Rows are points. The last column is the point's height on a tilted bowl or saddle (a function of degree 2), plus a little noise. Count its main directions that bend up, bend down and stay straight.

Points:
[[ 6.2  2.6 -1.5  3.5]
 [ 2.0  5.6  2.1  3.7]
 [ 3.1  3.7  2.9  2.8]
 [ 0.7 -5.3  3.3  3.5]
 [ 1.6  2.5 -0.8  1.9]
 [-1.0  0.2 -3.6  1.9]
 [-4.1 -4.9  1.4  5.6]
 [-2.4 -4.9  3.4  5.1]
 [ 0.2 -3.0  3.6  2.8]
 [-0.3 -0.3  4.6  3.0]
 [-1.3 -0.5  0.5  2.1]
 [ 5.2  0.5  5.0  1.9]
 [ 4.4 -2.5  2.2  1.6]
 [ 2.9  2.4  0.4  2.0]
 [ 0.3 -6.5  3.6  4.6]
 [ 5.0 -5.8 -0.3  3.3]]
Directions: 2 up, 0 down, 1 straight

Points (21 x 5):
[[-0.3  0.4 -2.6  5.4 -3.3]
 [-4.2 -1.1  5.3  2.7 -6.0]
 [ 0.4  0.6  2.3 -4.3 -1.4]
 [ 2.4 -2.6  1.9  2.8 -1.3]
 [ 5.0 -8.2  3.1  3.4 -4.1]
 [-0.6 -0.8 -1.2 -1.7  0.7]
 [-1.9 -2.1 -1.3  3.4 -1.4]
 [ 7.4 -5.7  5.7  2.2 -8.0]
 [ 0.9  3.1 -0.1  4.0 -1.4]
 [-0.1  2.6  1.3  2.2 -0.5]
 [-0.4  4.7  4.7  0.3 -3.0]
 [ 0.7 -3.5  0.9 -7.1 -1.7]
 [-2.5  3.3 -2.4  2.3 -1.2]
 [-2.2  4.2  0.3 -0.8 -0.7]
 [-2.7 -2.5 -1.7  4.1 -2.6]
 [-0.6  1.0  5.1 -4.6 -4.3]
 [-1.5 -0.1 -0.4 -3.0  0.0]
 [ 5.6 -7.4  1.9  5.2 -6.6]
 [ 1.1  1.1 -2.4  4.8 -2.5]
 [-2.3  1.6 -3.4  3.0 -1.9]
 [ 3.4 -5.4 -0.7  1.9 -0.6]]
Directions: 0 up, 3 down, 1 straight

Points (41 x 7):
[[ 5.3  2.8 -1.2 -1.1 -2.4  7.7  3.0]
 [ 2.1  1.1 -0.4  1.5  1.4  2.8 -0.9]
 [ 0.4 -4.4  3.0  0.8  4.0 -0.7  0.7]
 [-0.7 -3.1  7.3 -4.3 -6.1  4.2  3.3]
 [ 2.8  5.3  2.4  6.9 -2.2 -1.0  3.6]
 [-1.8 -1.5  4.3  4.1  1.0 -2.0  0.9]
 [ 5.3  3.4  0.7 -1.6  0.3 -3.0  1.8]
 [-1.4  4.9 -2.0  0.0 -3.2 -4.1  3.4]
 [-4.9 -0.1 -2.4 -1.1  2.9  0.0  2.4]
 [ 0.5  3.0 -1.3  5.7  1.2  1.3  1.1]
 [ 0.1  0.0 -6.4 -4.2  0.0 -2.1  3.7]
 [-0.4 -2.2 -2.5  6.9 -0.7 -0.6  1.0]
 [ 5.0 -0.9  4.2 -3.7 -2.8  1.1 -0.2]
 [ 0.4  1.5 -2.9  1.4  6.2  1.2  2.5]
 [-4.0  1.9 -1.5 -0.1 -2.6  3.4  1.5]
 [ 4.1  1.3 -0.4  1.2 -1.6 -6.8  3.6]
 [ 2.3 -0.2 -0.7 -0.2  1.0  3.8 -0.7]
 [ 2.6  0.5  1.6  0.0  0.1  2.2 -1.6]
 [ 2.6  4.2 -5.8 -7.9  2.9  5.2  9.9]
 [ 9.7 -3.5  0.0 -3.3  1.1  2.1  4.5]
 [ 0.8 -5.1  2.3 -6.6 -1.8  2.0  3.1]
 [-1.9  1.4 -3.1  0.9  7.9 -4.3  6.1]
 [ 1.0  2.5  2.6 -2.7 -0.7  1.4 -1.0]
 [-4.8  2.9 -4.2 -1.0  0.5  1.4  2.9]
 [-4.6  2.6 -5.0  6.2  5.0 -0.9  5.3]
 [ 1.8 -2.6 -2.3  3.4  5.8  1.6  2.5]
 [ 6.1  3.6  0.7 -0.7  5.8 -2.2  3.3]
 [-1.4  2.8  0.3  3.0 -2.2 -7.9  4.9]
 [-0.5  3.1  4.3 -1.9  5.6  2.0  0.2]
 [ 3.1  1.3 -3.2 -5.0  5.2  2.2  4.5]
 [-0.8 -6.7  3.8 -5.0 -0.5 -0.5  3.1]
 [-5.8  2.8  2.1  1.6 -2.3  3.4  3.0]
 [-1.7  2.2  1.2  4.1 -4.3 -1.1  1.4]
 [ 0.2  0.4 -3.5 -3.8 -2.3  1.4  1.6]
 [-0.6 -0.7  1.6 -0.8 -2.4  1.8 -0.9]
 [-5.6  3.0  1.2 -3.1  0.1 -3.2  4.2]
 [-2.4  5.2 -3.6  3.3  0.2  1.9  2.3]
 [-5.7  3.6 -0.9  2.4  0.8  1.8  2.8]
 [-2.9 -5.6 -4.5  0.9 -2.3  6.7  3.9]
 [-1.4 -2.1 -3.3 -4.8 -5.0 -2.7  4.2]
 [-1.3 -1.7  0.2  1.9 -1.9 -2.6  0.0]]
Directions: 5 up, 0 down, 1 straight

Points (70 x 9):
[[  2.0   3.1   4.3   2.6   2.4   1.6   0.4  -0.5  -1.9]
 [ -6.7   7.6   0.6  -4.1  -3.1   0.3  -0.3  -4.1  -9.3]
 [ -8.4  -2.2   1.4   0.2  -4.9   2.1   5.2  -2.7  -3.3]
 [  3.2  -2.0   1.1   4.1  -0.2  -1.2  -1.6   2.1   0.1]
 [  6.9   0.3   0.0  -2.3  -0.8   4.0   5.0   4.0  -1.0]
 [  0.9   6.7  -7.2  -0.1   0.9   2.7  -1.4  -2.0  -3.9]
 [ -2.9   1.3   0.2   7.2   2.0   3.9  -2.2  -0.8   1.6]
 [ -2.4   6.2  -1.8  -4.3  -3.6  -1.7   1.6  -4.4  -5.1]
 [  1.9   5.0  -0.6   1.2  -3.5   0.4   4.2  -1.4  -1.9]
 [  0.7   1.3   4.0   4.5   2.5  -1.8   2.0  -5.8   0.2]
 [ -4.2   2.5   3.3  -4.1   0.1   3.1   5.1   0.4  -4.0]
 [ -6.1   1.9   2.2  -6.2  -0.9   4.2  -1.7  -3.0  -4.0]
 [ -4.1 -10.4   0.7   2.8   2.9  -1.2   2.8   0.7  -5.9]
 [  0.2  -0.8   1.6   5.0   2.3   1.7   0.5  -5.1   2.0]
 [ -1.2   0.8  -2.5   4.8  -3.1   3.1   0.4   2.0   3.0]
 [ -2.3  -0.5  -3.3   4.0  -3.5  -6.0   0.2   1.3   3.7]
 [  9.1  -0.3   2.3   1.4  -4.2   1.1  -3.5   4.1   1.1]
 [ -0.5  -0.5  -0.7   1.1  -0.8  -0.2   0.9  -3.6   1.6]
 [  2.0   5.6  -0.8   2.4  -2.1   0.3   4.1  -1.4  -1.8]
 [  6.8  -6.8  -1.4   0.8  -3.8  -4.9   6.3  -1.9  -7.0]
 [ -1.8   3.1  -2.1   2.7  -3.9   4.6  -2.9   0.4   2.3]
 [ -1.9  -0.7  -3.2  -2.9   1.2  -0.3   2.9  -1.0   1.2]
 [ -3.0  -1.9   3.1  -1.0   1.1   4.1  -7.6  -2.8  -5.3]
 [ -1.0   0.1  -3.1  -0.5  -0.8   0.3   5.2  -0.8  -0.6]
 [  1.6   4.8   2.5  -1.6   2.4  -0.8  -2.1  -0.3  -0.9]
 [  0.0   1.3   3.0   2.7  -1.0  -1.0  -1.1  -3.9   0.4]
 [  1.2   2.5   1.6  -0.9   4.3  -1.2  -7.5  -2.9  -6.0]
 [  0.7  -4.1  10.2  -4.2  -1.7  -3.3  -3.4  -2.3  -7.1]
 [  1.3  -4.4   3.7  -8.0  -3.9   2.7   4.1   2.3  -3.6]
 [  5.8  -1.7  -3.1  -1.5  -0.8  -2.1  -0.3   1.5   0.7]
 [  2.3   0.2   6.0  -2.2   4.5   1.7   1.2   4.0   0.7]
 [ -5.4   4.1   3.7   0.5   3.9  -0.4  -4.5   0.3  -5.3]
 [ -1.1   6.3  -2.6   4.4   2.2  -1.0   2.4   2.3   2.5]
 [  2.0  -1.9   0.7   1.4  -3.8   3.1  -0.2   2.4   0.1]
 [  0.1  -0.1  -6.7   0.3  -6.6   0.2  -4.6  -4.1   0.4]
 [ -1.0   4.2   4.3   2.5   4.0   0.1  -0.7  -0.8  -2.0]
 [  2.2  -0.8   2.6  -1.5   0.8   0.9   2.8  -1.4  -0.3]
 [ -4.3  -4.0   4.4   3.8  -2.0   3.7   1.9   2.8  -4.4]
 [ -3.3  -0.9   6.4  -2.0  -8.5   1.9  -0.1   3.7  -4.3]
 [ -0.3   1.0   1.7   5.2   0.5  -0.6   3.2  -0.7   1.2]
 [  2.1   0.6  -4.3  -1.5   2.5  -2.0  -0.9   1.9   2.0]
 [  2.1   1.8  -4.3  -0.7  -3.3   1.3  -9.7   0.8  -2.4]
 [  0.8   0.5   2.5  -2.8  -4.3  -1.9  -3.1   7.8   6.4]
 [  1.6  -5.8   2.4  -8.2   1.1   7.9  -0.6   0.9   2.5]
 [  5.1  -5.2   0.0   0.7   6.1   3.4  -6.4  -0.9  -6.3]
 [ -5.8  -0.3   1.6  -0.6  -1.6  -1.9   1.6   3.9  -1.9]
 [ -4.8   5.2   2.4   2.3  -2.9  -1.0   2.6  -1.9  -1.5]
 [ -6.4   2.4   2.3  -2.0  -0.5   0.6  -2.7  -0.1  -3.9]
 [ -3.2  -0.9  -1.9   1.6  -1.6  -1.6  -3.2   0.8   0.4]
 [  1.3  -8.0   4.5   0.8  -3.1   5.8   0.1   0.7  -7.2]
 [ -0.6  -2.4   6.2  -7.7   4.1   0.7  -3.5   6.0   0.9]
 [  0.6  -1.5   2.8   0.5   0.3  -4.9   0.7  -4.9   1.3]
 [  4.6  -2.9   0.4  -5.3  -0.8   5.1   5.2   3.2  -0.9]
 [  2.2   0.1   2.9   2.5   5.6   1.7   0.0  -2.3  -0.7]
 [ -1.5  -4.8  -3.3  -2.3   3.9  -4.6   5.0   5.5  -1.2]
 [ -6.5   0.0  -2.1   3.5   1.1   0.3  -0.7  -2.6   1.5]
 [  0.6  -6.2   0.1   4.1  -0.2   1.1   6.5  -2.3  -2.3]
 [ -4.0  -3.0  -2.2   1.0  -4.5  -0.3   4.6  -1.8  -0.8]
 [ -0.7   3.1   3.5   3.9   1.6   1.9   0.2   4.7   1.8]
 [  5.9  -1.6   0.7   0.7  -1.3  -0.8  -5.0  -2.8  -2.6]
 [  2.6  -3.8  -1.2   6.7   5.5  -4.9  -3.0   4.2  -3.7]
 [  0.4   1.9  -3.7   5.2  -4.3   1.1   0.9  -2.3   3.2]
 [ -3.5  -3.8   3.3   1.9  -0.6  -0.4  -3.8   0.0  -2.7]
 [  3.1   0.1  -1.5   1.3   2.2   1.4   2.3  -0.6   0.3]
 [ -4.3  -4.1   4.7   1.5  -0.1  -7.7  -0.2  -2.9  -0.5]
 [ -1.9   2.6  -1.0  -4.0   5.6  -1.8   3.8  -2.6   2.5]
 [  5.1   2.1  -1.3  -2.3   2.7   2.1   1.4   1.3   2.1]
 [ -3.6   1.3   0.7  -5.8   0.2  -1.5  -0.9  -1.0  -0.9]
 [  5.0   2.5  -1.8  -0.2  -2.7  -1.9   5.4  -3.1  -3.5]
 [ -1.0  -3.1   0.5   0.3   0.0   0.7  -1.8   2.5  -0.8]]
Directions: 2 up, 4 down, 2 straight
